Rows are points. The points of each table are mixes of a few directions, plus a little noise. How many directions does each table use, and how many do they share? Where both have some left over, give the other angles between the two spaces (their principal angles), to ten degrees, smallest first.
In the rows, zero is written as 128.

First:
[[143 185]
 [115  81]
 [112  68]
 [142 179]
 [128 126]]
Second, 5 rows:
[[132 139]
 [151 212]
 [118  89]
 [113  74]
 [128 126]]
Directions: first 1, second 1, shared 1

First (7 x 4):
[[219 160  94 172]
 [ 47  99 158  89]
 [ 59 103 154  95]
 [109 121 135 119]
 [148 136 120 138]
 [129 128 128 128]
 [184 148 107 155]]
Second, 7 rows:
[[188 118  90 163]
 [144 146 169 157]
 [ 80 136  85  51]
 [ 93 127 122  93]
 [ 85 104 186 140]
 [189 142  91 155]
 [115 121 154 137]]
Directions: first 1, second 3, shared 1

First (10 x 9):
[[132 163 156 117 216 118 186 126   7]
 [141 159 144 136 179 101 146 162  64]
 [137 139 155 135  98 140 114 172 133]
 [124 116 131 128  82 147 107 134 171]
 [122 111  92 128 135 113 121  96 159]
 [126 117 162 119  53 180 110 140 167]
 [131 150 160 120 163 134 160 134  58]
 [115  92  81 128  99 125 103  84 206]
 [121 111  78 129 164 100 131  81 144]
 [130 122 121 138  94 126 100 149 173]]
Second, 7 rows:
[[190 117 155 158 175 100 111 185 121]
 [198  55 134 135 230 125 146  67 123]
 [ 95 142 116 116  97 140 132 115 131]
 [ 64 183 117 117  44 136 119 157 133]
 [ 93 166 124 125  76 129 119 160 131]
 [118 139 127 127 115 128 125 137 128]
 [138  95 120 119 160 138 144  75 129]]
Directions: first 3, second 2, shared 1; angles 60

First (8 x 12):
[[211 146 145  53 142 165 165 154 123 211 165 160]
 [ 98 122 120 154 127 122  98 117 140  91 112 126]
 [107 115 130 142 147 148  89 123 149  95 111 154]
 [ 47  85 141 196 122  87 167 117  98  89  96  95]
 [175 139 138  84 138 151 147 143 126 174 149 148]
 [ 61  92 135 181 147 131  96 114 139  66  91 144]
 [211 160 131  60 120 140 170 150 116 209 171 129]
 [113 164  85 155  81  81  92 107 135  90 130  69]]
Second:
[[158 126 167 111 105  68 186 109 203 125 163 130]
 [134  90 121 126  93  87 156 136 170 115 134 164]
 [149 135 161 137  99 117 153  88 178 129 173 105]
 [107 171 146  75 196 151  82 152  36 133  88 114]
 [104 121  75 183 128 203  77 131  81 134 111 118]
 [134 130 148 107 125 107 139 125 138 125 135 132]
 [131  80 144 128  49 103 134  98 174 104 174 155]
 [135 132 118 140 139 123 145 135 143 134 122 126]
 [101 167  74 145 219 196  80 178  29 152  53 110]]
Directions: first 3, second 4, shared 0; angles 60, 70, 80

First, 9 rows:
[[ 97 159 150 136  94 120 126 127 127 142 151  93  94 110 184 100  99 127
  101 141]
 [ 94 162 150 138  92 120 127 127 127 143 153  89  92 110 187  99  97 125
   99 140]
 [164  92 105 117 167 137 130 130 129 112 101 169 167 149  64 159 163 132
  159 114]
 [179  76  92 113 184 141 130 130 130 104  89 187 184 156  36 175 176 133
  174 107]
 [197  60  82 109 202 145 131 131 131  97  77 206 202 164   7 188 191 134
  188 101]
 [ 89 167 153 140  87 119 126 125 127 145 158  84  87 107 197  93  92 125
   95 144]
 [118 138 135 130 118 126 128 128 127 133 136 116 116 122 146 119 118 127
  119 132]
 [130 126 126 127 130 129 128 128 128 126 127 132 130 130 122 131 132 128
  130 126]
 [ 82 174 159 141  79 116 126 126 127 148 162  77  80 104 209  87  87 125
   88 146]]
Second (9 x 20):
[[134 124 121 149 118 109 122 110 117 134 123 102 110 151 129 135 119 109
  144 128]
 [ 77 145 146  88 109 164  80 135 188 114 137 181 135  63 181  47 130 136
   70 106]
 [145  97 106 118 150 135 106 117 143 112 102 167 152 142  88 132 153 118
  149 105]
 [ 98 143 131 173  76  89  92  82 125 147 133  59  59 157 187  93  86  78
  132 124]
 [177 106 110 142 160 113 171 134  85 129 116 116 147 170  65 198 144 136
  171 143]
 [131 181 171 121 132 136 229 193  73 150 183  82 134  90 150 179 107 199
   90 195]
 [147 126 129 127 144 129 157 142 109 128 132 125 142 133 104 158 135 144
  136 142]
 [115 130 122 155 100 103 103  97 126 137 124  92  91 152 151 111 109  93
  139 121]
 [128 100 117  79 159 171  91 138 185  97 104 225 183  93  97  96 170 141
  114  94]]
Directions: first 1, second 3, shared 1

First (9 x 32):
[[148 101 156 172  91 141 111 150 137 122 133 136 113 107 125 147 158 131
  125 132 113 127 140 100 149 127 132 116 127 129 124 144]
 [146 100 152 164  97 138 114 145 133 123 132 135 115 110 123 140 152 131
  128 133 115 127 137 102 150 125 136 124 128 131 125 140]
 [ 88 151  69  31 213  93 173  69  91 144 119 117 155 168 118  61  53 120
  151 126 158 124  94 176 113 119 152 195 133 136 143  83]
 [116 153 113 105 147 123 135 120 128 131 124 122 138 141 135 126 115 126
  125 123 137 130 124 147 107 132 116 122 127 125 129 122]
 [160 119 177 209  56 159  87 180 163 114 134 135 107  97 141 191 193 134
  105 128 104 132 159  91 131 139  98  61 123 119 114 168]
 [ 89 202  76  49 193 109 154  96 124 139 117 110 159 170 146 112  80 122
  123 115 157 133 112 189  69 138  98 121 127 119 132 105]
 [142 145 151 169  90 148 103 161 156 120 130 129 121 116 145 175 166 131
  107 123 118 133 148 118 111 140  94  70 124 118 118 154]
 [155  27 158 166 102 125 129 124  98 126 138 147 103  96  88  89 135 131
  158 148 108 116 121  73 214 103 202 205 134 151 136 122]
 [109 156 101  86 164 116 144 108 120 134 123 120 142 148 132 111 100 125
  131 123 142 129 117 156 107 130 123 138 129 126 132 113]]
Second:
[[163 142  78 166 135 120 148 152 154 108 134 121 105 139 189 190 114 148
  146 104 108 143 139  73 147 133 144 111 121  89  88 152]
 [134 156  42 134 186 129 177 113 164 143 126 105 120 146 144 152  42 154
  138 101 157 150 125  98 112 140 178 129 147  99 111 117]
 [137 105 200 141  66 123  83 157 103 104 134 150 127 112 135 131 216 106
  123 149  86 113 137 137 154 118  79 117 105 144 127 151]
 [134 130 156 143  89 129 108 151 136 141 133 141 134 112 117 137 168 108
  103 161  96 135 144 146 124 123  86 101 117 149 118 147]
 [ 68 137 156  71 145 149 125  83 126 205 117 130 172 110   7  37  92  96
   74 183 170 133 120 228  59 126 109 135 152 196 181  86]
 [132 133  97 128 153 126 147 120 134 122 126 118 121 138 143 137  98 142
  141 108 142 130 123 108 130 132 154 137 135 111 123 123]
 [137 158  53 141 169 131 168 123 167 149 128 112 123 139 140 156  59 146
  128 116 143 153 133 106 109 137 158 118 142 107 107 126]
 [109 135 103 105 167 133 148 100 129 145 122 117 135 136 104 102  78 137
  130 119 164 129 116 139 109 133 157 146 145 129 145 103]
 [125 127 121 121 140 128 134 120 125 125 126 124 127 133 129 123 116 134
  135 119 139 125 123 125 128 130 140 137 133 124 132 121]
 [129 100 185 124  95 122  96 137  92  93 129 139 124 124 141 117 189 122
  143 123 113 103 123 127 158 122 111 141 113 131 139 134]
 [139  85 217 135  64 117  75 154  77  72 132 150 119 119 157 126 235 115
  148 125  90  93 127 120 179 116  92 138 100 131 135 148]]
Directions: first 2, second 3, shared 0; angles 30, 60

First (9 x 32):
[[162 104 105  90 125 123 120 125 142 107 135 136 122 129 131  99 145 128
  136 154 130 151 134 115 148 108 144 110 110 149 145 113]
 [139 107 155 121 105 132 132 124 119 119 182 149 106 133 132 132 152 129
  130 159 114 113  86 140 143 125 116 149 116 128 129 134]
 [ 95 172  61 152 172 143 106 166 151 150  65  83 165  99 129 144  60 132
  120  82 127 149 184  87 123 154 122  96 173 121 104  90]
 [ 96 137 233 194 102 113 162 102  79 153 132 145 124 161 109 173 144 110
  110 117 144  69  71 187  83 161 102 186 131  94 117 213]
 [ 89 172 121 107 150 137 154  97 135 133 125 123 116 123 147 118 147 175
  156  55 116 108 196 153 105  69 176 119 105 113 144 103]
 [137 104 151 128 101 140 125 139 120 123 204 149 101 124 137 142 143 128
  126 174 101 110  67 129 155 139  97 154 130 126 119 125]
 [163 103  89  85 126 129 112 134 148 106 144 134 124 120 134  97 139 130
  136 158 123 157 134 104 157 108 141 106 115 153 141  96]
 [125 151  61 104 165 131 118 133 157 125  67 101 151 112 130 103 105 142
  137  87 137 162 207 101 123 103 164  83 129 139 137  88]
 [148 101 174 171 109 105 124 133 103 132  99 134 148 153 100 145 119  80
  100 170 159 128  70 136 114 185  92 150 142 129 119 193]]
Second (8 x 32):
[[111 136 123 126 131 117 127 122 127 130 127 132 135 109 143 127 116 118
  125 128 140 119 127 139 119 111 140 112 116 144 125 123]
 [128 128 128 128 128 128 128 128 130 128 128 129 129 128 127 128 127 128
  128 128 128 128 128 127 128 127 128 128 128 128 128 128]
 [ 79 149 115 124 135  98 126 106 126 132 125 139 151  75 172 126  93  98
  121 129 158 102 124 161 102  80 164  83  91 177 120 111]
 [120 131 125 127 130 124 128 125 129 128 127 131 131 120 136 128 123 122
  128 128 133 124 127 133 124 121 133 122 122 136 127 125]
 [119 132 125 126 130 123 127 124 128 128 128 130 133 118 137 127 122 123
  127 127 134 123 127 134 123 119 136 120 121 137 126 125]
 [158 116 136 131 124 146 129 142 130 124 130 121 114 160 102 130 149 146
  131 129 110 144 132 108 143 156 106 155 149  99 132 137]
 [242  78 160 136 110 196 135 178 134 118 133 100  73 249  26 133 209 197
  144 125  59 186 141  54 189 238  45 231 212  16 147 168]
 [ 67 155 111 123 137  92 125 102 124 133 125 143 155  64 181 126  86  91
  119 129 166  97 121 168  96  70 171  74  83 187 117 107]]
Directions: first 4, second 1, shared 0; angles 70

First:
[[111 118 138 134 135 132 130 113 120 135 128 125 132 131 123 129 128 134
  132 126 129 126 128 130 131 130 129 140 124 125 132 118]
 [171 153 107 113 113 119 122 163 147 110 127 134 118 121 138 127 127 118
  120 133 125 133 131 124 122 125 125  99 137 134 120 150]
 [187 162  99 107 107 115 120 177 155 103 126 136 115 119 141 127 126 114
  118 137 124 135 132 123 120 123 123  88 140 136 118 159]
 [147 139 120 121 122 124 126 143 137 121 128 130 124 126 132 127 128 124
  125 130 126 130 129 127 125 127 127 115 131 131 125 138]
 [ 87 105 149 143 142 136 135  95 109 145 130 122 136 134 119 128 128 139
  135 123 131 124 126 131 133 131 131 156 119 122 135 106]
 [  7  59 188 170 170 152 145  29  73 178 131 112 154 145 100 131 132 157
  149 112 136 113 120 139 144 136 137 209 102 112 151  65]
 [127 129 128 129 129 128 127 128 127 128 128 127 128 129 128 128 129 128
  128 128 128 128 128 128 127 128 128 129 128 128 128 127]
 [172 154 105 112 111 119 121 164 148 109 127 134 119 122 138 127 127 117
  120 134 125 133 131 123 122 125 125  98 138 134 119 152]
 [115 121 135 132 132 130 130 117 122 133 128 126 132 130 125 129 129 131
  129 126 128 126 128 130 130 129 130 136 126 126 131 121]
 [155 143 115 119 119 122 124 151 140 117 127 131 122 124 134 128 127 121
  122 131 127 132 129 125 125 126 126 111 134 132 123 143]]
Second (8 x 32):
[[139 134 122 124 124 126 126 138 133 123 128 129 126 127 130 128 127 125
  126 130 127 129 129 127 126 127 127 120 130 130 126 134]
 [156 144 114 118 118 123 124 151 141 116 127 132 122 124 135 127 127 122
  123 132 126 131 130 126 124 126 126 109 134 132 123 143]
 [ 95 109 144 139 139 135 133 102 113 141 129 124 135 133 120 129 129 136
  134 123 130 124 126 130 133 130 131 150 121 124 134 111]
 [204 171  91 102 101 113 117 190 163  97 126 138 112 117 145 126 126 109
  115 138 124 137 133 121 118 123 122  77 144 138 114 167]
 [ 96 109 144 139 139 134 132 101 113 142 129 124 135 133 120 129 129 136
  134 124 130 124 126 131 133 130 130 150 121 123 134 111]
 [102 113 141 137 137 133 132 107 116 139 128 125 134 131 122 129 129 134
  133 124 130 125 127 130 132 130 130 145 123 124 133 114]
 [188 162  97 107 106 116 119 178 155 103 126 136 115 119 142 126 126 113
  118 136 125 135 131 123 120 124 123  87 141 136 117 160]
 [ 44  80 170 157 158 145 140  59  90 163 130 117 146 140 108 130 130 148
  142 117 133 118 123 135 140 134 135 185 111 116 144  84]]
Directions: first 1, second 1, shared 1
